Each row of a before or after table is a point. One or more steps were done to the points. Then noise was added and the rows were shuffled. The steps act on columns, c1 being the first. Write out the steps. A step turns or swaps two columns, mirrors them in a line or flattens them onto one, adds a multiple of one to another, or multiplies or shifts one. Angles are multiples of 10 degrees, from the lower column toward the higher: turns from -170 to 170, lines from 10 to 170 but not 90. Use the fewest steps. Two steps may share a column if one is a turn and the other turns, adds or multiplies; they go together, in the order done. Otherwise the lowest column goes first.

Before (10 x 2):
[[  0  11]
 [-11   1]
 [ 24 -15]
 [ 12  -6]
 [ -7  -4]
 [-17  32]
 [ 13 -15]
 [  2  -5]
 [ 11   0]
 [-15  23]]
After (10 x 2):
[[-44 -33]
 [ 28   0]
 [ 32  14]
 [ 30   6]
 [-38 -23]
 [-17   3]
 [  5   5]
 [-27  -1]
 [ 59  15]
 [ -1 -11]]
Steps: multiply c1 by 2.5; multiply c2 by -1

Before (10 x 3):
[[-16   4  19]
 [ 17 -15   7]
 [ 10  12  16]
 [ -7  15   8]
 [ -8 -19  28]
 [ 27   4   5]
 [  0 -11  15]
 [ -3 -14   8]
 [-21  13  24]
 [  0 -11  -9]]
After (10 x 3):
[[ -6  -5 -14]
 [-15  -3  12]
 [ -9  -6  18]
 [ 52 -60   7]
 [ -3  25  10]
 [-30   7  37]
 [ 23 -47   7]
 [-27  40  25]
 [-31  60  29]
 [ 29 -17  20]]
Steps: multiply c1 by 3; turn c1 and c2 by -50 degrees; multiply c3 by 1.3

Before (8 x 4):
[[-47 -33  -1  -5]
 [ -6 -24   3   8]
 [ -7   0  -4 -40]
 [-15  26   4  17]
 [  2  -6   1  10]
 [  0  -9   6  18]
 [ -9 -30   2   4]
 [ -1  -8 -60   1]]
After (8 x 4):
[[  5  24   3  38]
 [  0   0   9  -9]
 [ 23  33  41  25]
 [  6  30   6  34]
 [ -1   6  -2  40]
 [ 11 -26  12  46]
 [  3   8  -3  50]
 [-52   7  31  32]]
Steps: turn c1 and c3 by -120 degrees; multiply c2 by -1; shift c4 by 30

Before (8 x 6):
[[  3 -34  10  51  13  25]
 [  1   3   5 -10  -9 -20]
 [  9  -7  27 -33  30 -60]
 [ 20  12 -32 -28  26   8]
 [  7  -6   4 -21   6  24]
 [ -7  18  -3 -38  15  15]
 [ 39  11  30 -37  16  27]
 [ 10  -5  -1 -48  -3  22]]
After (8 x 6):
[[ 17  21  -5 -33 -19   5]
 [-33 -36  13  45 -29   3]
 [ 27  -6  26 -20  47  48]
 [ 38  -5  -1 -28 -18 -12]
 [ 35  13 -31  -8 -14  21]
 [ 15 -10   4 -11 -23   0]
 [  6   4   5  -5  23  -1]
 [ 52  10  30  -2 -33   6]]
Steps: turn c1 and c4 by 40 degrees; turn c5 and c6 by 110 degrees

Before (9 x 9):
[[ 17  -3 -22   6  -5  30   1  -7   5]
 [  9 -16  -3  12  -1  53   7  18  27]
 [  3   8  -7 -10  18   0   6  -9  10]
 [ 25  -9  -7  16  33  22 -30 -11  -5]
 [ 33 -24  10  16  10 -14 -28 -20  15]
 [  1 -18   7  -8   7  -4  10  15 -10]
 [ 27   8  12  -2  17  41 -24  -2 -12]
 [-18 -37  19 -19   5   6 -13  -2  -2]
 [-18  13  33  20   9 -22 -19   9 -32]]
After (9 x 9):
[[  8 -14   8  12  -5  54  -5  16  37]
 [ 33 -25 -31  15   3 -15  22 -19  31]
 [-20  10 -60  22  14 -22   6  10 -42]
 [  1 -19  -4  -6   0  -4 -12  15   2]
 [ 24 -21  -6  16  30  22  28 -10   1]
 [ 28   1 -31  -1  18  41  16   0 -17]
 [  2   2  14  -8  20  -3  -6 -10   3]
 [-19 -36 -35 -19  -6   7   7  -1  24]
 [ 17  -2  33   6  -6  31   6  -8   6]]
Steps: add -0.7 times c2 to c9; turn c2 and c5 by 20 degrees; turn c3 and c7 by -160 degrees; multiply c3 by 1.6

Before (9 x 11):
[[-31  16 -35 -49  20  -3  18 -13   9  15  36]
 [-28  18  10  38   0 -36   9 -17  15 -13 -16]
 [-18  10   1  14 -11 -10  -1 -16   0  -8  31]
 [ 15 -52  -1  38  15 -17   3   2  12  24  33]
 [-17   8 -49  42  -1  -4   7 -21  -1   7  12]
 [  6 -14  -5   3   4  -9 -10  60  12  11  31]
 [-24   7   5  26  -8 -48 -34   3  11   5 -21]
 [-41  13   2  18   3  -5  17   0 -47  26 -17]
 [-43   9   6  16  14  -5  -8   1  13 -19  30]]
After (9 x 11):
[[-12 -15  -4  -3  33  -8  31  -3  11  60 -11]
 [ 44  12   1 -18  33  -6 -18 -17 -47  10  18]
 [ 14   9   5 -15  44  -6  31 -44  13  -6  -7]
 [ 33  16 -35  48  50  -3  36 -11   8  -7  17]
 [ 18   7   5 -26  21 -49 -21 -16  11   5 -34]
 [ 10  10   1 -14  20 -10  31 -16  -1 -17  -2]
 [  7 -51  -1 -38  45 -17  33  26  11  10   3]
 [ 21   7 -49 -43  29  -4  12  -4  -1 -17   7]
 [ 13  17  10 -37  30 -36 -16 -25  14 -19   9]]
Steps: turn c8 and c10 by 70 degrees; turn c1 and c8 by 130 degrees; multiply c4 by -1; shift c5 by 30; swap c7 and c11

Before (11 x 12):
[[ -1  -4 -13  -8 -28 -26 -22  38  42  14  -5   9]
 [-49 -33  -3  -8 -21   8  32 -13 -18   1   2  21]
 [-11 -21 -25  -5 -29 -24 -12  52  51   3  47  13]
 [  5 -23   6  14 -33 -11 -28  38  42 -15  17  12]
 [-53  -5   1 -32 -30  -2   4 -25 -11 -23   2  29]
 [-12 -46 -15 -35  -5  16  13 -21 -11 -14  10  23]
 [-30 -39 -20  -1  -1 -27   3 -22 -16  -7  11  30]
 [-52 -24 -12 -10   3   7 -15  -3   3   6   2  40]
 [-10   7  11  -2  31 -29  18  35   2 -25  17  20]
 [ 12  23  -9   6  20  -7   3  38 -35 -18  32   4]
 [  6  -9  23 -24 -11  -8   1  19 -24   5  35  22]]
After (11 x 12):
[[ -4  18  40  -8 -28 -22 -15 -59 -40  -7 -46 -14]
 [-27  36  11  14 -32 -12  -6 -46 -32   9 -14 -14]
 [ 21  -3 -17  -7  34 -28   3 -41   6  11 -18 -32]
 [ 28   9   8 -32 -31  -2 -47  27   5   4  -3 -44]
 [ 15  46  50  -1   0 -26 -23  24  13 -10  -9 -32]
 [ -3 -39  -4   9  22  -7  13 -30  37  15 -33 -12]
 [-21  -2  15  -6 -25 -24 -11 -42 -32 -16   2  -1]
 [ 15  30  30 -10   3   3 -53   1  -8 -26  -3 -40]
 [ 18  51  49 -36  -8  13  -3  22   7   3 -15 -39]
 [ -1  26 -11 -25  -4  -6   9 -14  27 -15 -33 -21]
 [ 52  44  25  -9 -20  11 -26  12  16 -10  -4 -22]]
Steps: mirror c1 and c7 in the line at 60 degrees; multiply c2 by 1.6; turn c2 and c3 by -150 degrees; turn c10 and c12 by 150 degrees; add 0.3 times c4 to c12; turn c8 and c9 by 170 degrees; multiply c11 by -1

Before (14 x 14):
[[-30   7  18   6  28 -46 -17  43  10   9 -11 -33  26  17]
 [ 15 -10 -30  -7   6  25  36  -3 -21  44   6  34 -15 -28]
 [ 12 -31 -12  -8  -6  34   6  -1 -31  -2  22   6 -24 -23]
 [ 28  -3   4 -43 -10  14  22   2   1  -5   4  17 -21 -38]
 [ 18  -3  -4  -2 -32  11  20  27   9 -26 -39  -4 -54 -27]
 [  3  35  11  28  43 -14 -19  -6  16  25   0 -29   7 -12]
 [ 17  -3 -59 -12  14 -21   3 -15 -23   8  28  21  -8  -1]
 [ 13  29 -18   9  32  35  26  -2  10  -1   0  -5  20  -1]
 [ 20 -33 -12  -2 -11  -6  37 -23 -22  -6  -4  14  -5 -31]
 [  4  39   5  41  15 -17 -11  23  15  14  24   0  36  -1]
 [-20  18   5 -19 -36  -7  19  14 -29 -21 -21 -15 -31 -33]
 [-26  15 -16  14   8  -2  -7  -8  38  14  11  -6  16  -6]
 [  6  -7 -14 -16 -12  20  -1   9 -19 -23 -37  25 -18 -53]
 [ -6 -10 -10  -2  24  -7  20 -16 -22  -3  22  46 -25  -4]]
After (14 x 14):
[[ 26   2   2   5 -42  -8   4  21 -29 -21  -9   4  31 -40]
 [-27  23  13  -2  -8  36   0  -4 -31   6   8  -5  22 -22]
 [-18 -15  31  -3  -6  30  35 -23 -18  41   2 -23  10 -27]
 [ 28   2 -20   0  32 -45  -7  55   9  12  -4   1 -22  19]
 [-11  11  15  -3 -11  18  -5  -9 -21 -19 -12 -26  14 -57]
 [-34  18  12  -7 -24  -6  31 -28 -24   1   0   5   5 -29]
 [  0  14  13   1  17  -8  27 -42 -21   2   8 -25  23  -4]
 [ 16 -38 -14 -28  48 -17   0  13  17  10  -2  25  -5  -2]
 [-27 -10   4  26 -15  14  18  -8   2  -9   3 -14  22 -52]
 [ 14 -40  -9 -37  18 -18  -6  19  16  -1  12 -15 -34  13]
 [ 30  -3  15 -14   9  -2  -2  -4  41  15   5  11 -20   2]
 [-18   5  16 -10 -35  11  10  22   8 -24 -15 -15  50 -27]
 [  6 -28  12  -6  22  34  36   1   9 -14   2   5 -21   2]
 [-15  -6  60  11  13 -19   9 -25 -24   6  11  -6  -1  -3]]
Steps: turn c1 and c2 by -150 degrees; turn c2 and c10 by 20 degrees; turn c3 and c13 by 170 degrees; mirror c4 and c14 in the line at 80 degrees; turn c5 and c7 by 20 degrees; mirror c8 and c12 in the line at 160 degrees; multiply c11 by 0.4

Before (12 x 18):
[[  5  13   9  -5 -14  31   2   6 -15  -5 -16  -5   7  -4  13   2 -10  16]
 [  3  12  19   2   6  -7   6   2  -3   5 -14  -6  12  -6  22  -6  -2   2]
 [  4   9 -53  -9 -10  -9  -2  -4 -16   6   8   0  12  15 -12   0   1  -9]
 [  3   5  16   1  29   0  -6   0 -17   4 -14 -10   3   6  -9  -3   4  11]
 [-26  10  19   0   5  -4   2   8 -20  -6  -4   0   8   2 -12   2  -2 -30]
 [  1   6 -15 -22  17  -8   3  -2  -5  -6   2   4  -8  16  -4  -5 -15   6]
 [  1 -10  17 -25  -3 -11  -3  13 -12  15 -12 -10  -4   5  30  -6 -20  12]
 [  1   7  18  -5 -13 -11 -17  24  -2  26   3  -1  -9   8 -12  -3 -15  19]
 [ -7  -6 -28  -2 -12 -13   2   7   9   3 -10  -2   5  16 -13   6  -1  11]
 [-18   6  10  -2  -1 -12   3  10 -19  -8 -11  -9   8  -6 -10  -5 -36  -4]
 [ -6   5  11  -6 -16  -9  -4  -4 -18   1  -2   0 -15   0 -13  -1   2  -1]
 [  3   2   8 -14  -5 -12  -5   7 -16  -3   1   5  10  11 -11  -4  -8  10]]
After (12 x 18):
[[-25 -10  19  -1   4  -2  -7  14 -60  -6  -3  -5  -7 -17 -12  -3  -1  25]
 [  1   0  17   5  -7   3 -29 -23  -7  26   4  -9   6   1 -13 -11 -16 -20]
 [ -6   4  12   5  -9   1   3 -16 -54   0   0 -11  12   0 -12  -9   2   1]
 [  4   2  16 -12  21   3  -3 -18 -51   4 -13  -8 -10   0  -9  -1   4 -11]
 [  3  -9   7  -1   2   3  -8  -6 -49  -4   1   5  -5  -5 -11 -12  -8 -14]
 [  0  15  17  -4   9   6 -13   5 -37  15 -12   0  -4   1  30 -11 -20 -13]
 [-17  -3   9   1   0   4  -9  20 -57  -9 -11  -6 -11   3  -9 -12 -35   6]
 [  1  -3 -15 -13  23   4   3   6 -16  -6   1  -6   9 -12  -5  -8 -15 -13]
 [  4 -11 -53   3  -4  -1   3 -10 -48   6   7  -2 -11 -17 -12 -11   1  -1]
 [  4 -10  10   4  -9  -2  -4  11 -45  -5 -17 -10  -8  12  12  30 -11 -11]
 [ -7   3 -28   4  -7  -7  -7  13  26   2 -10   6  -5  -8 -13 -13  -1 -18]
 [  2 -11  19  -3   4   7   0  19  -8   6 -14  -7 -14   5  23  -7  -2   1]]
Steps: turn c12 and c13 by 140 degrees; turn c2 and c12 by -130 degrees; flatten c4 and c5 onto the line at 120 degrees; turn c6 and c16 by 90 degrees; turn c7 and c8 by 70 degrees; multiply c8 by 3; multiply c9 by 3; turn c14 and c18 by -150 degrees

Before (14 x 20):
[[-46 -13   3  -6   6 -13 -18   3   7 -19   4   9  -2   7  17  -1  -2  10
   25 -10]
 [  1  -9 -23 -14  10 -22 -14  -5   7 -18   9  18  -9   1 -14  -7 -14  -1
  -15   7]
 [  8  -6   3 -17  -5 -21 -15  -3 -36 -15  15 -10  39 -16  18  19 -18   1
   -3  -5]
 [  1 -13   7 -16  -1 -21   0  -6   5  20  13 -13 -15 -15   2  10  -2  10
   11  43]
 [  4 -14  -5 -15 -15 -19   4  10  -7 -11 -38   4 -12  21   6  12  -7   0
    7  11]
 [  3  -1  -3  35   8   9 -15   0   7  -1 -23   2  -6 -22  11 -19  -6  13
    3  -9]
 [ -3 -12  10 -18 -40 -18  13  -7 -38 -18   3  18  -1   0  13  -1 -13  11
   -5   2]
 [-28   6 -22 -12  -6 -15  -2   8 -27 -17   9   8  -1  -8  -3  20 -11   2
   -2  33]
 [  7 -14   5  -7   9  47 -14  -4  -3  24  16  17 -15 -19 -11  14   8  10
  -11   9]
 [-13   8 -30  12  -1  -7 -19   8   7 -12  16 -19 -15 -12 -17 -30 -54  10
    0  -8]
 [  0   5 -13   3  -8 -21  41  -2 -17 -16   8  -7 -10 -20  15   7  10   0
   -8  -8]
 [  7 -17 -13  -8 -26  18 -17  10 -11 -12   0  13   3 -19  -4  16  11  -1
  -14   6]
 [  7  21  -7  -2  -3 -20   2  11   1   9  14  -3  -7 -17   4  22   5  11
  -12  14]
 [ -3   3 -10  -3   4  -2  -6   2  -7 -17  20   8  14  36  14 -40   9   5
   55  -9]]
After (14 x 20):
[[-34 -19   2   7   4 -31 -19   5   9 -18   2   6 -14   7   0  -8  10  12
   38   6]
 [-13 -12  -7  15 -15   8   4  11 -10 -11 -38  -1  13  22 -10   1   8   2
   13 -17]
 [-21   6 -24  12  12   8 -14  -6   9 -17  10  -4  10   0 -17  11  23  -3
  -18   0]
 [  8  -8  -4 -34   8  -4 -14   1   4   0 -24  -4   6 -21   7  12   2  13
    6  18]
 [-16   9 -10   2  -1  13   0  11   2  10  15   2  10 -17  18  -6  -5  11
  -19 -26]
 [ -8 -20   5  14  -6  30 -13  -4 -34 -16  14 -19 -31 -15   6 -16   1   1
    7  -6]
 [-26   5 -23  13  -6 -17  -1   8 -29 -19   8  -4 -10  -8   2   5  13   4
   -5 -38]
 [ 43   1   7   7  12 -22 -16  -4  -6  24  16  12  18 -19 -16  -6  13  13
  -13 -17]
 [ -1 -12  -9   1   3   0  -7   4  -8 -20  20  10 -15  38  12  23   2   4
   60  32]
 [-18 -18  11  17 -40   5  13  -6 -40 -20   5  -1  -1  -1   0   1  22  14
    4  -2]
 [ 19  -7 -14   9 -25  -2 -16  10  -9 -14   0  16   3 -19 -17  -6   6   0
  -13 -14]
 [-14  17 -30 -14   0 -12 -19  10   7 -12  15 -55   9 -12  -7  18  10  12
   -8  27]
 [-21  -8 -14  -6 -10   8  42  -1 -15 -16   5   7   9 -22  13 -13 -11   0
   -6   3]
 [-19  -9  10  15  -3   6  -3  -7   5  21  14  -8  17 -14  -6  21 -11  11
   17 -41]]
Steps: turn c1 and c13 by 160 degrees; turn c1 and c6 by -120 degrees; turn c2 and c15 by 50 degrees; add -0.5 times c2 to c19; multiply c4 by -1; mirror c12 and c17 in the line at 30 degrees; turn c16 and c20 by -140 degrees

Before (8 x 24):
[[  2  21 -36  28 -36  26  14  30  15  12  -4 -16 -23 -38   8  -3  30  14
    5  11  -2  53   1   6]
 [ -8  11 -10 -18  11   2 -12  11  -9 -18   2  -5 -29  17   7 -21 -29   8
   -3  21 -27  28  45  25]
 [-19 -41  38  -1  23  24  -9  -3  13  -8 -14  34   6  21 -10  32  30   8
   18   7 -21  -5   6  -1]
 [-37  -2 -23   4 -13 -26  54  -6  32  36   6 -26 -16 -11  -1  10  41   2
  -10  -2  -1  10  15  23]
 [  8  14  17 -45  43 -12  14 -14 -20  20  11  22  38 -35   6 -18  -1   0
  -52   9  10  30  10 -16]
 [  2 -45 -24 -42  34  -5 -15 -41  -5 -29 -25  29  22 -16  17 -25  30   0
    2 -16  19  44 -19 -29]
 [-37  -2  41 -19  11  17  -6  23  19   0  -8 -10  10 -22 -16  32   3 -32
  -24  18  20 -21  19 -37]
 [-35 -52  13  13 -37  26  30   7 -33  23 -56   4 -25  41  29 -17  11 -49
    3   6 -30  37 -16  21]]
After (8 x 24):
[[-19 -51   8  15 -62  22  34   7 -34  22 -61   8 -33  43  37  18  12 -46
    5   7 -27  37  38 -27]
 [ 45  11  26 -15   3  -4 -13   8  -8 -17  -1  -5 -30  16  17 -27 -29   4
   -2  22 -25  28  12  -9]
 [ 22  -1 -57 -17  30  17  -7  24  21   2 -10 -12   7 -21 -37  18   4 -34
  -23  14  22 -23  35  -9]
 [  5 -40 -28   0  48  25  -8   1  11  -9 -12  36  -1  19 -12  11  31  13
   19   6 -22  -6  22 -26]
 [ 10  14 -23 -44  48 -11  14 -18 -22  21  10  19  39 -32  -3 -49  -2  -2
  -52   9   7  30  -8  -1]
 [-19 -42  -6 -41  34  -7 -13 -38  -6 -29 -22  31  26 -16   4 -44  31   2
    7 -13  21  47   0  35]
 [  3  21  31  29 -50  29  13  29  16  13  -2 -15 -29 -40  10  28  29  19
    6  11  -2  49  -1  23]
 [ 10  -2  31   2 -15 -27  56  -7  33  35   7 -26 -10 -14  12  19  40   3
   -7  -2  -2   9  37   4]]
Steps: turn c1 and c23 by -90 degrees; add 0.5 times c24 to c15; turn c3 and c24 by -130 degrees; multiply c5 by 1.6; turn c5 and c16 by -30 degrees; add -0.3 times c6 to c13

Before (12 x 32):
[[ 11  -2  -2  13  -9   7   9  12 -12  30   0  16  -9  14 -12  -3   1  20
  -11 -14   0  10   3   9  11 -17  -1 -14  -1 -17   6  38]
 [ -2  20   6  15  -5  25  -4 -12  -2  30  13  -5  -5   9  19 -10  -3   5
    9 -38 -25 -51  10  22 -40   4  -7   9  12 -19  15  -2]
 [ 15  17 -13   9 -10  -9   8 -15 -14  -2  -4  18  -9 -22 -18 -18 -22 -26
  -14  10 -18   7  18  20  16  -7 -24   3  -8 -11  17  16]
 [ -9  16  20   2  -1  11  37  -1  -7  17  -5  13 -13 -20  16  16   4 -41
    4  13   3   7 -15 -14  13 -47 -48  -5  21 -18  16  26]
 [ 30  14  11   1  17 -10 -14   3  39  30   6 -17 -10   8  -5 -10 -13  15
    9  21  -6   7 -10  -2 -31 -31  -8  -1  13   2  18  12]
 [-11  13 -17  -4  -5  18  42   6  39 -10  -4  27 -55   4  -8  -9 -25   0
   -6 -16 -23 -44 -13 -17  19  22  -3  10 -35 -19 -43  38]
 [ 26  -5  25 -20  -5 -10 -14 -38 -11  15 -21  20 -21   9  17  -2 -24  12
    2 -28   5   9  31  13 -21  44 -13  -4 -54 -10  15  29]
 [ 48   4 -13  11  27 -10  -7  11  51  12   3  -5 -12  12  24  25 -21  -2
    1   9   6   9   7   6   8 -16 -11  11  25 -12  13  18]
 [ 10   4 -59  11 -13  11 -10  18 -11  20 -22  26  -3 -23 -17 -16 -19  13
  -16  11   0 -20  -9   3 -16 -42 -20   7   5  33 -41  25]
 [ -5   6   3  14 -10   1  -8  -3  -9  30   9  23 -21  14  -5 -16  15  -8
   31  23   5 -57   1  12  16 -33  -4  11  -2   0 -11   0]
 [ 53  16  14  -7  11  -9 -20  13  13  27  -5 -24  -3 -12  20  35  -5 -34
   -1 -11 -12   7 -18 -29  21  -6 -44  12   7   4 -12   1]
 [ 60  -2  11   2   7   2 -16  13   5   9  11 -20  -7  15  -6   8 -19   4
  -15  12  -6   8 -14  22  16 -17 -21  10   6  55   4  39]]
After (12 x 32):
[[ 12   0   1  14 -16   8   9 -20  -9  29  -1  16  -8   5 -16  15   1  -3
  -14 -18  -2   8   5  10  10   0   2 -12 -15 -15  10  35]
 [ 13  19 -10   9 -14  -8   7  28 -18   0  -7  20  -9  -4 -16  10 -23 -11
  -14  17 -20   4  18  19  16 -19 -25   5  24 -12  -9  17]
 [ 29  14  10   2 -25  -9 -19  -9  38  31   7 -16 -10  -3  -2  33 -13  27
    9   8  -6   7  -9  -2 -30  -5  -7  -1  -8   1   8  -2]
 [ -2  23   4  15  -9  24  -2  -1  -4  30  12  -6  -3 -17  20  -4  -4  -6
   11 -37 -24 -52  10  24 -39  -9  -8   9   2 -21 -13   3]
 [ -5   4   5  11  16   4  -5 -11  -5  30  10  21 -20  -9  -3  35  15   9
   29  23   6 -58   0  13  16  -9  -3  11   6   0   2  10]
 [ 54  15  16  -7   7  -6 -18   3   9  26  -4 -25  -2  18  19   1  -7 -11
    0  -8  -9   6 -15 -31  21  37 -45  10  35   3  15  -7]
 [-10  15 -15  -3  21  18  41  -7  41  -9  -4  26 -56   4  -8 -18 -28 -35
   -7   1 -22 -45  -9 -15  19 -13  -6  11 -12 -18  45  33]
 [-10  18  21   3 -23  11  38  23  -7  20  -6  13 -13   8  15  43   2  10
    7   8   2   8 -17 -12  13  20 -44  -5  46 -17   1  22]
 [ 59  -3  11   5 -22   2 -13 -19   7   9  11 -20  -7   1  -6  16 -18  14
  -18   4  -7   5 -15  20  18   9 -22  11  -1  53  20  23]
 [  7   5 -57  14  29   9  -8  11 -13  22 -22  25  -3  28 -16  42 -17  14
  -14   5  -1 -17 -11   5 -14  -9 -17   8 -10  34  32  28]
 [ 27  -4  27 -19 -20  -9 -15  11 -10  13 -24  21 -23 -39  17 -43 -24 -55
    0  -1   6   6  30  14 -21  -9 -14  -2 -30  -7   2  25]
 [ 48   5 -11  11 -34 -11  -7 -14  48  15   2  -6 -12   4  24   9 -18  22
    0  -4   6   8   5   6   8  27 -11  10  11 -12  18  -4]]
Steps: turn c5 and c32 by -40 degrees; turn c5 and c31 by 130 degrees; turn c8 and c14 by 120 degrees; turn c16 and c26 by 100 degrees; turn c18 and c29 by -70 degrees; turn c18 and c20 by -30 degrees
